Each row is a point. The last column is the point's height on a tilted bowl or saddle (a function of degree 2), plus a little noise. Along how many of its main directions does it bend up, bend down or stay straight?
In the rows, 128 means zero.

Points (16 x 4):
[[137 101 126 150]
 [119 127 105 150]
 [ 80 114 190 157]
 [120 131 152 151]
 [129  92 169 150]
 [114 146 137 149]
 [127 140 184 170]
 [ 74 159 148 172]
 [123 122  82 159]
 [140 145 138 144]
 [107 137  85 159]
 [ 97  83 142 123]
 [158 122 163 164]
 [ 66 118 102 157]
 [177 199 116  78]
 [135 106 156 153]]
Directions: 2 up, 1 down, 0 straight

Points, 15 rows:
[[108 108  95 122]
 [161 161 122 127]
 [116  94 129 124]
 [173  95 135 110]
 [140  99 141 126]
 [119 100 184  96]
 [151 134 151 134]
 [229 101 109  41]
 [146 114 141 134]
 [142 119 139 137]
 [130 114  87 121]
 [132 124  97 131]
 [110 152 117 131]
 [139  50 142  65]
 [ 97  83 119 108]]
Directions: 0 up, 3 down, 0 straight

Points, 17 rows:
[[133 160 179 117]
 [137 121 183 152]
 [114  79 107  90]
 [146 155 135 131]
 [111 147 146 130]
 [119 123  74 125]
 [118 173 147 106]
 [175 136  85  93]
 [ 87 140 142 105]
 [163  77 104  70]
 [139 130 175 147]
 [ 92 173  71 106]
 [140 141 103 138]
 [102 158 142 114]
 [ 61 121 139  49]
 [151 127 146 143]
 [112 121 102 132]]
Directions: 0 up, 2 down, 1 straight

Points, 24 rows:
[[147 176 111 112 128]
 [147 132 172 100 127]
 [142  58 101 144 202]
 [145 125 133 154 139]
 [132  97  97 128 147]
 [121 121 136 134 126]
 [108  90 120 143 152]
 [129 139 127 166 141]
 [105 115 187 162  96]
 [158 116 163 115 129]
 [117  93 148 139 124]
 [116 107 126 132 135]
 [181 163  96 173 154]
 [140 134  76 167 112]
 [151 176  89  69 134]
 [159 158  98  89 136]
 [175 143  84 115 129]
 [157 152  91 167 124]
 [114 107 162 162 121]
 [113 118 133 133 129]
 [130 104 141  85 147]
 [158  73 143  60 210]
 [130 150 161  79 152]
 [142  83  94  74 199]]
Directions: 3 up, 1 down, 0 straight

Points, 26 rows:
[[115 114 135  96 129]
 [170 185 156 133 148]
 [101 143 138 124 139]
 [156 121 137 113 132]
 [123 120 161 174 117]
 [161  96 205 198  46]
 [150 152 140 117 142]
 [111 132 171 141 137]
 [107 138 160 131 142]
 [106 147 136 194  82]
 [121 102 123 106 132]
 [132  82  81  78  87]
 [138 129 123 213  54]
 [195 161 142 126 123]
 [ 67 119 109 129 116]
 [ 82 125 127 123 129]
 [161 181 135 107 125]
 [ 93 150 125 146 123]
 [138  84 170 197  59]
 [114 185 129 124 124]
 [ 95 126 127 118 136]
 [166  92 137 102 104]
 [125 130 153 128 146]
 [137 123 118  96 122]
 [146 175 127 149 130]
 [126 146 168 108 142]]
Directions: 0 up, 3 down, 1 straight

Points, 46 rows:
[[131 136 145 172  94 146 135]
 [128 142 131 138 163 101 130]
 [108 159 165 146 142 137 139]
 [159  63 103  97  88 145 160]
 [157 121 180 115 106 162 161]
 [130 102 105  82 135 145 155]
 [145 148  99 141 138 114 135]
 [128 107 153  70 211 121 153]
 [132 131 161 132  95 139 133]
 [142 144 154  96 159 102 150]
 [ 70 108  77 103 168 147 136]
 [114 117 121 141 175 167 122]
 [108 117  95 143 117 108 132]
 [118 125 127 166 132 125 134]
 [135 119 135  84 135  55 129]
 [137  97 117 127 151 129 138]
 [126 154 104 164 101 108 131]
 [165 116 125 131 129 106 132]
 [126  70 113 141 157 107 142]
 [ 80 147 148 157 140 106 143]
 [180  71 138 101 126 118 168]
 [127  91  82 114 126 137 150]
 [ 70 117 139 157  89 126 168]
 [159  60  76 101 141 160 203]
 [176 128 122 132  92 129 115]
 [168 106 102 154  85  69  86]
 [105 182 138 159 123 123 147]
 [137 118  76 122 146  96 138]
 [ 79 150 114 113 130 182 140]
 [171 146 154 153 123 132 146]
 [123 117 117 161  85  72 108]
 [135 143 135 158 124 141 133]
 [118 157 118 118 122  91 129]
 [109 108 150 161 118 103 139]
 [156 148 199 147 168 141 187]
 [144 177 174 167  76 146 140]
 [193 106  95 115 178 132 204]
 [125 195 119  80 104 102 165]
 [157 137 196 143 130 104 169]
 [142 149 132 130 112 202 139]
 [191 159 145  91 108 118 151]
 [131  80 140 153 100 136 145]
 [ 84 123 182 127 167  88 145]
 [206 138 102  99 163 121 205]
 [115  98  79 143 117 150 154]
 [119 139 103 224 113 145 186]]
Directions: 4 up, 1 down, 1 straight

Points:
[[ 98 148  93 145 116 168 101]
 [148 134 154 117 115 163 133]
 [184 137 184 142 133  83  84]
 [130 129 145  83 117 150 133]
 [147 184  85 107 193  88  78]
 [ 93 137 106 103 174 148 119]
 [151 115  95  98  88 124 106]
 [115 148  82 128 108 156 109]
 [ 67 118 154 166 106 132 102]
 [ 86 131 128 159 115 164 104]
 [150 141 126 121 153 122 133]
 [117 107 126  96 127  92 116]
 [157  96 116  90 138 158 119]
 [ 83 130 194 133  74 149  68]
 [103 167 138 130 116 189 103]
 [121 190 108 144 117 145 112]
 [132 114 147 186 113 124 107]
 [144 123 146  67 120  87 106]
 [180  92 113 108  86 105  82]
 [155 128 148 170 143 127 115]
 [145 110 110  98 172 133 122]
 [128 100  90 150 135 129 109]
 [142 124 157 137 102 139 125]
 [127 161 174 101  58 107  90]
 [ 89 100 139  72  99 165  84]
 [ 98 150 100  89 151  82 112]
 [124 139 110 173 121 161 103]
 [162  95 178 132  99 121 106]
 [114  98 104 105 140 122 120]
 [119 109  94 142 101 108 104]
 [120 113 120 143  98 138 116]
 [142 113 181 154  99 163 105]
 [175 144 163 174  97 121  91]
 [121 175 122  88 159 104 126]
 [126 140 124  99 121 128 137]
 [129 164 170 151 193 119  96]
 [159  77 140 154  40 132  48]
 [142 190 144 174  38 106  45]
 [ 96 127 175 100 115 166 105]
 [137 113 151  83  84 111 106]
 [126 100 151 142 158 139 130]
 [106 138 113  91 112 118 126]
 [ 93 167 119 174 123  95 100]
 [ 54 107 157 147 182 129 111]]
Directions: 0 up, 5 down, 1 straight

Points, 71 rows:
[[153 107 133 117 154 191 126 143 131]
 [105 166 103 199 144 106 107 104 106]
 [140 107 113 104 143 131  84 116 104]
 [112 168 114 138 157 144 126 122 111]
 [112 121 169  99 115 147  94 113 125]
 [131 142 148 100 100 124  64  79  64]
 [120 144 166 145 135 122 160 107 131]
 [ 95 149 157 143 116 159 196  78  74]
 [ 76  90 145 148 179  81 155 127  97]
 [ 99 111 113 157 133 138 106 161 114]
 [ 92 112  80 106  96 113 117 152  89]
 [114  87 151 147  79 128  72 114  87]
 [197 171 110 128 156 113  97 153  59]
 [138 164 139 106 167 181 156 120 114]
 [114 129 159 121 125 119 123 123 135]
 [143 115 120 152 143  89 120  76 104]
 [117 137  76 147 163 118 116 100  89]
 [121 130 130 117 141  57 111 153  72]
 [110  83 154 169 101 115 160 128 149]
 [ 76 104 148 159 115 110  56 140  83]
 [134 130 145 139 102 138 107  94 112]
 [170 118 149 142 142 153 117 116 131]
 [166 128 140  68 152 136  87 163 121]
 [161 161 147 102  88 100 139  91  80]
 [118 164 191 169 174  68 116 158  87]
 [136  56  84  95 156 162 106 129 104]
 [140 123 121 116 122 127  98 122 119]
 [157 113 168 168 121  77 151 123 132]
 [116 133 154 137  85 117 184 153 122]
 [116  84  80 113 108 134 148  99 110]
 [163 151  82  64 170 111  92  57 122]
 [123  77 171 109  98 120  89 145 127]
 [182 109 145 156  90 151 101  76  79]
 [136  95 148 153  89  96 121 106 116]
 [111 113  95 131 164 171 127  61  93]
 [ 96 148 148  68 169 165 162 101 155]
 [135 131 148 140 118  71 135  78  96]
 [139  69 105 113 120 122 154 126 146]
 [117 116  95  72 146 159 139 166 136]
 [199 132 154 140 121 122 149  95 110]
 [124 155 169 142 157 189 114 136 112]
 [118  85 119 123 118 139 151 103 132]
 [149 102 176 141  89 113 161 128 144]
 [ 91 113 197 199 130 110 113 187 182]
 [179 119 171 135 117 112 102 133 115]
 [112  87 150 173 107 139 195 162 156]
 [155 137 117  68  88 136 130 152 135]
 [115 137 102 177  94 173  93  50  43]
 [121 130 122 118 190 152 162 143 118]
 [126 161 119  74 124  81 107 149  93]
 [129 106  80 159 125  95 150 117 111]
 [101 125  73 116 151 143 161 152  95]
 [123  94 139 108 209 143  91 107 116]
 [113 162 153 185 175  72  99 111  88]
 [111  98  79 137 150  58 120 102  49]
 [137 150 133 153 126 107 161 109 126]
 [131  77 131 125  97 109 136 143 140]
 [130 123 128 116 105 105 130 177 132]
 [166  98 111 118 178 111 124 148 111]
 [112  75 150 110 136  83 124  85 118]
 [123 120 165 121  88 155  97 112 112]
 [126 154  71 132 130 129 128 142 109]
 [ 89 147 127 128 123 115 152 101 108]
 [177 143 112 186 123 194  79 144 119]
 [ 86  96 137 137 178 100 149 140 106]
 [152 128 112  38 113 107  89 118 118]
 [127 110  77 110  85 101 153 156 114]
 [146 136  90 103 127 135 112  85 113]
 [117 103 192 118 175 139 138 166 152]
 [122 120 128 183  99 119  85 178 164]
 [149 154 126 103 120 111 112 156 116]]
Directions: 1 up, 4 down, 3 straight

Points (66 x 9):
[[146 121 148  56 131 111 142 173 143]
 [118 100 119  80 107  88 128 103 153]
 [153 111 174 156 127 124  90 135 153]
 [127  92  93 169 137 110 106 131 163]
 [122 118  74 107 168 105 120 133 134]
 [124 142 153 122 143  73  68  66 165]
 [122 131 150  73 130 136  88  73 137]
 [ 70 112 150 104 137 125 146 136 171]
 [158 132 142 144 119 126 112 188 129]
 [141 122 117  96 118 111 137  89 134]
 [157 125 105 138 126 163 143 103 117]
 [114 172 130 132 105 149 104  89 143]
 [103 143 148 174 133 119 109 137 158]
 [ 91 163 109 133 103 131  90 133 154]
 [ 90 139 112 143  88 110 150 124 150]
 [116 143 119 148 122 129 151 136 131]
 [148 207 116 127 130 115 162 188 104]
 [146 183 148 121  99  91 109 114 166]
 [123  98 127 136  93 149 144  72 127]
 [161 112 119 115 121 110 171 164 125]
 [ 96 140 134 121 129 109 170 117 157]
 [ 97 163 149  76 134 106  92 109 172]
 [157  87 137 189 142 119 108 113 169]
 [170 144 210 139 139 108 204  56 199]
 [157 149 168 149 151 144 214 121 159]
 [165 144 158 144  93 166 206 126 113]
 [ 99 145  94 113 137  95 133 137 142]
 [148 184 147 134 134  89 143 148 146]
 [125 183 147 110  85 128 142  98 155]
 [144 107 155 159  98 105  76  62 162]
 [ 82 124 114 131 154 172 168 104 156]
 [139  95  82 166 182 110 144 125 163]
 [128 122 186 162 102  86 156 162 178]
 [141 188  86 155 148  76 127 117 140]
 [115 171 167 182 181 132 104 121 164]
 [170 202  93 103 105 120 147 110 130]
 [143  93  94 144 102 134 180 137 121]
 [188  94 122 186 104 146 125 140 151]
 [117 182 167 130 125 108 131 161 155]
 [154 170  98 131 195 181  97 150 163]
 [ 98 160 158  99 136 136 135 121 161]
 [146 121 181 142 108  96 100 138 167]
 [194  92 140 120 135 130 145  96 144]
 [140 131 161 118 110 146 131 154 128]
 [137 140 110 115 134 203  75 151 139]
 [115 126 135 118  96  59  61 143 199]
 [170 119 125  75 145 102 135 139 143]
 [112 162 123 148 117 112 124 142 141]
 [142  92 102 112  77 119  83 120 152]
 [132  76  96  86 125 159 145 106 113]
 [137 119 155 123 163  60 134  88 171]
 [165 145 152 112 182 164 147 101 150]
 [113 175  91 163 129  82  80 154 161]
 [167 183 122 149  97 177 128 129 107]
 [131 116  97 135 106 121 114  76 133]
 [106 189 111 103 119 118 171 131 142]
 [103 140 213 103  90 112 130 112 198]
 [129  92 123 127 103 161  68 146 142]
 [121  75 120 135 149 123 114  71 133]
 [ 85 146 135 138  79 141 102 101 160]
 [146 118  73 133  94 121 140 120 120]
 [121  61  90 162 152 130 134 130 171]
 [ 68 134 134 141 174 197 137 151 194]
 [108 147 112 199 117 138 148 150 141]
 [138 100 110 130 107  71 116 167 163]
 [147 136 142 117 174 109 135 153 148]]
Directions: 4 up, 1 down, 3 straight
